Every row gives one point. Any point is a mix of the corners, with weights that add up to 1. It lies inside the corners' shape when no weight is negative. Is each point inside? If not, which corners have a negative weight?

Corners:
(1): [ 5.15, -0.82]
(2): [-2.78, -1.06]
(3): [-0.45,  0.99]
Points:
[-2.01, -0.90] -> inside
[ 4.19, -0.32] -> outside (2)
[-1.96, -0.96] -> inside
[ 1.95, -1.14] -> outside (3)
[-2.21,  0.31] -> outside (1)
[-0.67, -0.22] -> inside
[-0.41,  0.73] -> inside
[-0.93, -0.93] -> inside
[ 3.20, -0.29] -> inside

Corners:
(1): [-1.72, -0.88,  1.48]
(2): [-1.81,  0.02, -4.33]
(3): [ 0.87, -0.68, -4.62]
(4): [-2.65,  1.16,  4.30]
Points:
[-0.64, -0.10, -1.06] -> inside
[-0.27, -0.63,  0.17] -> outside (2)
[-1.92,  0.79,  1.07] -> outside (1)
[-1.78,  0.06, -3.42] -> inside
[-1.51,  0.55, -0.91] -> outside (1)
[-2.46, -0.06,  0.82] -> outside (3)

Corners:
(1): [ 0.62, -0.07,  1.59,  0.69,  1.64, -0.81]
(2): [-0.53,  0.37,  0.45, -3.80,  2.26,  1.29]
(3): [ 0.81, -2.57,  0.23,  0.92, -3.00, -6.39]
(4): [-2.01, -0.67, -0.59,  1.15,  4.81,  2.53]
(5): [-0.36,  1.08, -0.01, -0.93, -0.94,  0.82]
(6): [ 2.39, -0.40, -1.40, -1.50,  0.45,  0.30]
(7): [ 1.53,  0.55, -0.48,  0.40, -2.97, -7.91]
Points:
[ 0.54,  0.18, -0.57, -1.70, -0.19, -1.82] -> outside (1)
[ 0.02,  0.65,  0.04, -0.65, -0.56, -0.26] -> inside
[ 0.25, -0.17,  1.06,  1.51, -0.36, -3.14] -> outside (2, 6)
[-0.35, -1.71, -0.27,  1.88,  1.55,  0.45] -> outside (2, 7)

Corners:
(1): [ 1.84,  3.61, -0.58, -2.17,  4.25, -1.90, -0.83,  0.09,  1.93]
(2): [ 2.44,  3.66, -2.66,  2.02,  0.54,  1.52, -1.84, -0.05, -0.60]
(3): [-3.84,  0.37,  0.13, -6.36, -1.93, -2.97,  0.35,  1.63,  3.27]
(4): [-2.83, -0.53,  1.98, -1.49, -0.20, -2.13, -1.36,  4.05,  1.10]
(5): [-0.68,  3.44, -0.85,  0.30,  3.75,  0.04, -0.44, -2.98, -0.80]
(6): [-0.56, -3.09, -2.43,  0.15, -1.00,  0.53,  1.76,  4.24,  3.96]
(7): [-0.45,  1.32,  0.45, -4.90,  0.49,  0.86,  0.19, -0.20, -0.26]
(8): [-0.45, -1.48, -0.75, -2.50,  1.05, -0.51, -5.13, -0.78,  2.14]
(9): [ 3.39,  1.20, -3.56,  1.37,  1.63,  0.04,  0.01, -0.32, -3.57]
(10): [ 0.22, -3.10,  0.90, -0.78, -3.13, -0.52,  1.07,  2.09,  2.96]
Points:
[-1.22,  0.25,  0.22, -1.10,  0.52, -0.92, -0.55,  1.54,  1.01] -> inside
[-0.51,  0.56, -0.54, -1.35, -0.10, -0.17, -0.62,  1.01,  2.06] -> outside (9)
[ 0.23,  0.73, -0.97, -2.02,  0.37,  0.09, -0.34,  0.25,  1.02] -> outside (4)
[-0.43,  1.29,  0.08, -1.74,  0.74, -1.03, -1.71,  0.58,  0.20] -> outside (6)
[-1.42, -0.83,  0.19, -3.05,  0.08, -1.40, -0.30,  1.39,  1.83] -> outside (2)
[-1.97,  1.09,  0.27, -3.66,  2.39, -0.88, -0.13,  0.56,  2.61] -> outside (2, 9, 10)

Corners:
(1): [-1.21, -0.60, -0.25,  1.18, -0.88,  1.90, -1.69, -0.92,  1.49, -0.39,
 -0.09]
(2): [ 3.89, -4.23,  2.70,  2.38, -0.73,  0.98, -1.37,  1.57, -2.36,  1.42,
  4.95]
(3): [-2.50,  2.43, -1.77, -1.34, -1.44, -3.40, -0.84,  0.72,  2.55,  2.81,
 -4.97]
(4): [ 1.28,  3.00, -1.42, -2.57,  0.54, -3.40, -1.23, -0.42,  1.26,  0.62,
 -2.43]
(5): [ 0.08, -2.66, -0.82, -1.63,  0.12, -0.56,  1.25, -2.95,  0.50, -0.72,
 -3.51]
(6): [-0.66,  4.07, -1.62, -2.70,  0.12, -2.94, -0.01, -1.31, -0.27,  3.08,
 -0.73]
(7): [ 4.12, -5.83,  3.04,  2.37,  2.35,  1.91,  0.87,  0.77, -0.47,  0.53,
  0.99]
(8): [ 4.81, -1.97,  0.30,  1.31, -0.05,  1.70,  0.10,  4.17, -0.95,  1.21,
  1.95]
(9): [ 5.62, -1.62,  3.79,  2.53,  0.24,  1.10,  1.12,  2.50, -1.66,  1.42,
  1.35]
(10): [-1.95, -2.44, -0.24, -2.37, -0.45, -0.50,  1.19, -3.89,  2.63,  0.65,
 -0.61]
(11): [ 1.53, -0.93, -0.26, -1.91,  0.04,  1.56, -1.91,  0.49,  1.01, -0.01,
 -3.22]
(12): [-2.53,  3.26,  0.15, -2.41,  0.12, -3.03, -0.43, -0.45,  0.07, -0.10,
 -1.58]
Points:
[ 0.92, -0.30, -0.26, -0.14, -0.77, -0.34, -0.64,  0.71,  0.69,  1.40,
 -0.94] -> outside (7, 12)
[ 0.45, -0.71,  0.27, -1.00, -0.55, -1.17, -0.38, -0.09,  0.59,  0.83,
 -0.73] -> outside (1, 6, 7)
[-1.64,  1.99, -2.22, -2.55, -0.55, -1.77, -0.55, -0.99,  1.63,  0.98,
 -3.04] -> outside (2, 7, 9)
[ 0.74, -0.12,  0.45, -0.46, -0.14, -0.55, -0.57,  0.13,  0.17,  1.26,
  0.32] -> outside (5)

Corners:
(1): [-3.08, -2.59, -1.26, -0.87,  0.87, -2.72, -3.45, -1.40,  0.91, -1.47,
 -1.61,  0.74,  2.17, -1.09]
(2): [ 2.21, -1.58,  0.59, -0.59,  4.23,  1.84, -2.62, -3.84,  2.10, -0.96,
 -0.37, -0.35,  0.90, -1.30]
(3): [ 0.92,  0.78, -4.45,  0.06, -0.06,  3.06, -4.05, -0.43,  1.17, -4.54,
 -0.26,  0.49, -0.88, -0.64]
(4): [-3.62,  2.78, -0.80, -0.70,  0.02, -1.29,  0.89, -3.17, -0.96,  5.16,
  1.45, -2.11,  3.65,  4.68]
(5): [ 1.70, -1.90, -1.55, -1.28,  1.35, -3.74, -2.76,  2.69,  2.57, -0.16,
  1.28,  0.70,  5.62,  0.21]
(6): [-5.09, -2.78, -0.16,  0.00, -1.69, -2.20, -1.02,  0.33,  2.74,  1.99,
  4.18, -0.09,  4.64,  1.49]
(7): [-3.16, -1.53, -3.07, -2.23,  1.14, -1.12, -2.82, -0.14,  4.03,  0.77,
 -0.95, -1.34,  0.20,  1.02]
(8): [ 2.91,  1.39, -3.91,  4.00,  0.71,  1.59,  0.82, -0.02,  1.97, -1.38,
  3.10, -3.22, -0.28, -0.24]
(9): [ 0.65,  2.01, -2.88,  0.22, -1.34,  4.41,  1.21,  0.86, -5.06,  2.00,
  5.27, -3.26, -1.24,  1.73]
(10): [-6.83,  2.14,  0.42, -0.71, -0.17, -1.38, -0.41, -1.86,  0.42,  5.30,
  2.32, -0.18,  5.54,  0.84]
(11): [ 0.52,  0.29, -2.53,  1.52,  0.37,  1.00, -2.07,  0.56, -0.31,  0.62,
  3.99,  0.87, -2.35, -0.96]
(12): [ 2.09,  0.30, -1.93, -3.08, -0.74, -0.33, -3.82, -2.22,  0.20, -2.16,
  2.32, -3.05,  0.04, -1.07]
(13): [ 0.90,  0.90, -2.65, -1.12,  2.84,  1.20, -0.61, -0.19, -1.17, -4.95,
  1.05,  0.89,  0.86, -1.17]
(14): [-3.72,  0.14,  1.76, -0.10, -0.21, -2.07, -2.76,  2.39,  1.21, -0.27,
  2.47, -0.21,  2.39,  0.32]
(15): [ 3.35, -1.26, -2.43, -1.80, -1.79,  2.02, -0.27, -2.21,  0.92, -0.93,
 -1.49, -0.17, -1.42, -0.44]
Points:
[-0.87,  0.47, -1.95,  0.51, -1.10,  0.17, -0.49,  0.66,  0.02,  2.13,
  4.03, -1.27,  0.74,  0.92] -> outside (1, 2, 3, 13)
[-0.60, -0.39, -0.75, -0.20,  0.87, -0.12, -2.10, -0.26,  1.09, -0.15,
  1.66, -0.25,  1.19, -0.12] -> inside
[ 0.46,  0.50, -2.07, -0.55,  0.33,  0.64, -1.74, -0.39, -0.47, -0.76,
  1.54, -1.25,  0.12,  0.27] -> outside (6, 10)
[ 0.38, -0.67, -2.07, -0.64,  0.85, -1.03, -2.22,  0.66,  1.70, -0.62,
  1.13, -0.18,  2.56,  0.12] -> inside
[ 0.62, -0.38, -1.97,  0.19,  0.86,  1.20, -1.79, -1.21,  2.39, -1.63,
  1.14, -0.71,  0.08, -0.96] -> outside (1, 4, 5, 9)
[ 0.20,  0.21, -2.55, -0.45,  0.03,  1.25, -1.19, -0.88, -0.15, -0.03,
  1.73, -1.13,  0.29,  0.34] -> outside (14)
[-1.57,  0.37, -1.07, -0.36, -0.09, -0.45, -2.15, -0.30,  0.56,  0.81,
  2.29, -1.32,  1.74,  0.62] -> outside (13, 15)
[-0.41,  0.29, -1.74,  0.65,  0.69,  0.56, -0.85, -0.15,  1.10,  0.59,
  2.16, -0.61,  1.46,  0.55] -> outside (1, 12)
[ 0.64, -0.75, -2.20,  0.10,  0.75,  0.29, -2.15,  0.50,  1.11, -1.92,
  1.73, -0.29,  0.26, -0.72] -> outside (4, 10)
